Each row of a before or after table is a point. The points were changed in one or more steps. Then noise was added and the rows were shuffled. The steps act on how far a point lies along the listed directions, d1 being the first. Write out the steps. A step turns or swaps two directions, mirrors them in a line or flattens them onto one, adds a multiple of one to another, or multiplies one. Angles are multiples of 10 degrees, from the lower direction toward the higher: turns from -170 to 170, lines from 10 to 170 but not 90. Use the fewest steps. Two steps may share a direction if one is a turn and the other turns, adds or multiplies; they go together, in the order done. Otherwise the lowest direction goes first.

Directions:
(1): [0.62 0.06]
(2): [-0.06  0.62]
Before:
[[ 0.21  0.16]
 [-0.46  0.17]
 [ 0.36  0.11]
 [-0.16 -0.66]
 [ 0.51 -0.02]
 [ 0.23 -0.35]
 [-0.16 -0.11]
 [-0.48  0.17]
 [-0.11 -0.51]
 [ 0.35  0.11]
 [ 0.93 -0.36]
 [-0.54  0.35]
 [ 0.96  0.16]
 [ 0.57  0.32]]
After:
[[-0.46  0.47]
 [-0.13 -0.64]
 [-0.09  0.18]
 [-0.40  0.00]
 [-0.35  0.43]
 [-0.83 -0.56]
 [ 0.61  0.28]
 [ 0.33  0.29]
 [ 0.37  0.20]
 [ 0.04 -0.28]
 [-0.15 -0.32]
 [-0.20 -0.31]
 [-0.32 -0.44]
 [-0.49 -0.90]]
Steps: turn d1 and d2 by -130 degrees

Directions:
(1): [ 0.16  0.29  0.46 -0.72 -0.33 -0.59 -0.45  0.17]
(2): [-0.61  0.65  0.20 -0.11  0.11  0.10  0.58  0.56]
Before, 8 rows:
[[ 0.52 -0.35  0.04 -0.24 -0.36 -0.21 -0.68 -0.39]
 [ 0.46 -0.26 -0.02  0.10 -0.07 -0.31 -0.52 -0.33]
 [ 0.41  0.28  0.61 -1.01 -0.60 -0.93 -0.63  0.21]
 [-0.79  0.39 -0.24  0.24 -0.05  0.30  1.06  0.44]
 [ 0.25  0.05 -0.03 -0.17  0.06 -0.09 -0.21 -0.34]
 [ 0.57  0.21  0.39 -0.76 -0.41 -0.71 -0.70 -0.17]
 [ 0.30  0.17  0.30 -0.71 -0.16 -0.44 -0.57 -0.05]
 [ 0.45 -0.43 -0.22  0.36  0.26 -0.01 -0.23 -0.36]]
After:
[[ 0.51 -0.25  0.17 -0.42 -0.39 -0.24 -0.63 -0.39]
 [ 0.28  0.45  0.69 -1.11 -0.51 -0.89 -0.46  0.39]
 [ 0.44  0.41  0.50 -0.93 -0.35 -0.75 -0.63 -0.03]
 [ 0.18  0.16 -0.01 -0.16 -0.03 -0.12 -0.21 -0.32]
 [ 0.22  0.29  0.34 -0.89 -0.11 -0.36 -0.38  0.05]
 [-0.68  0.26 -0.42  0.32  0.02  0.50  1.16  0.36]
 [ 0.53 -0.18 -0.02 -0.01 -0.15 -0.41 -0.58 -0.19]
 [ 0.51 -0.45 -0.14  0.30  0.15 -0.10 -0.33 -0.32]]
Steps: turn d1 and d2 by 10 degrees
